Each row of a before or after table is a point. The points were changed in one or more steps. Then noise was added and the rows were shuffled. The steps act on columns, c1 being the first. What was done? A step turns or swaps two columns, mirrors them in a line or flattens them onto one, adds a multiple of one to another, or multiplies or shifts one. Angles are multiples of 10 degrees, from the lower column toward the higher: turns from -170 to 170, lines from 10 to 170 but not 90. Use the fewest steps. Two steps may share a column if one is a turn and the other turns, adds or multiplies; they go together, in the order done. Otherwise the lowest column goes first.

Before (9 x 2):
[[ 55  10]
 [ 35 -41]
 [ 35 -52]
 [-54 -39]
 [ 14 -14]
 [-41   8]
 [-34 -24]
 [  0 -30]
 [ 26 -46]]
After (9 x 2):
[[-38 -19]
 [ 27 -57]
 [-37  16]
 [ -2 -31]
 [-62 -29]
 [ 18 -50]
 [ 30 -48]
 [ 56   0]
 [ 10 -17]]
Steps: turn c1 and c2 by -10 degrees

Before (14 x 4):
[[  9   1   3 -20]
 [  3   9  12  28]
 [-16 -17  -3  11]
 [ 30   3 -20  -2]
 [  3   4 -10  29]
 [-11  -7 -17  -3]
 [  6   0  -5   6]
 [ 39   1 -18 -25]
 [ 27  -4   1  10]
 [-37   4  17 -21]
 [ 30  -1 -20 -15]
 [ -3  14   3  23]
 [ -4 -10  -5  23]
 [ 21  -2  -7  -2]]
After (14 x 4):
[[ 30   1 -56  13]
 [-13   3 -29  23]
 [ -6  -9 -50 -11]
 [ 21  -2 -58  16]
 [  1   1 -12  11]
 [  4  -5   1  27]
 [ -7   2  49 -44]
 [-11 -19  -8  -4]
 [ 10   0 -23  12]
 [ 16   2 -58  22]
 [-14  12   8  12]
 [-13 -12 -14  13]
 [-13   7  38  19]
 [ 14   2   6  -6]]
Steps: turn c1 and c4 by 50 degrees; multiply c1 by 0.7; multiply c3 by 3

Before (14 x 8):
[[ 11   9 -15  12  21  11  -5  -3]
 [ -9   3   3   3  -4  -6  -9 -16]
 [ -5   4  11  18   2  -5  -8   2]
 [  1   5 -25  17   1   8   7  -4]
 [ -4   5   2  -5  13 -11   3  12]
 [ 10   5   6 -13   2 -12  -3  -9]
 [ -1  -5  -6  14  15   6 -12  -1]
 [  0  -3   1  10   8 -10   9  -5]
 [ 20 -12   5  12  24  -1  -1   0]
 [ 13   5  12  -6  -4 -13   6   2]
 [ -6  -2  12 -13   6   6   5   4]
 [  4  -5   0   0  -1  -3 -18  -7]
 [  7   9  -8  -4   9  -3  -1   5]
 [  6   2  -1  -3  10  -5 -14 -18]]
After (14 x 8):
[[ 30  -2  -1 -14   2 -15  -7  -5]
 [ 39  -6 -11  -3  -4  -7  -8 -11]
 [ 60  11  -2  -5  24   3  -5  -3]
 [ 21 -10   5 -10   9   0   6  -3]
 [ 12   7  16   0  -1  -6  -9   0]
 [  0   4  -8   4   8  -8   4  -7]
 [ -3   5  13   4  15   3   0   5]
 [-27   2   7   6  -4 -17  -7   2]
 [-15  -5   1  17   2  -2 -13  -5]
 [-12  -8  -3 -14  13   3   0 -14]
 [ 33  -7  11  -3  21   0  10  12]
 [  3  -3   6  17   1  -1  25  10]
 [ 18   4  13 -10  10 -17  -7   4]
 [-17   1 -10 -17   6   7  -7   3]]
Steps: multiply c1 by 3; turn c2 and c8 by 160 degrees; turn c6 and c8 by 60 degrees; mirror c3 and c7 in the line at 120 degrees; add -0.7 times c5 to c4
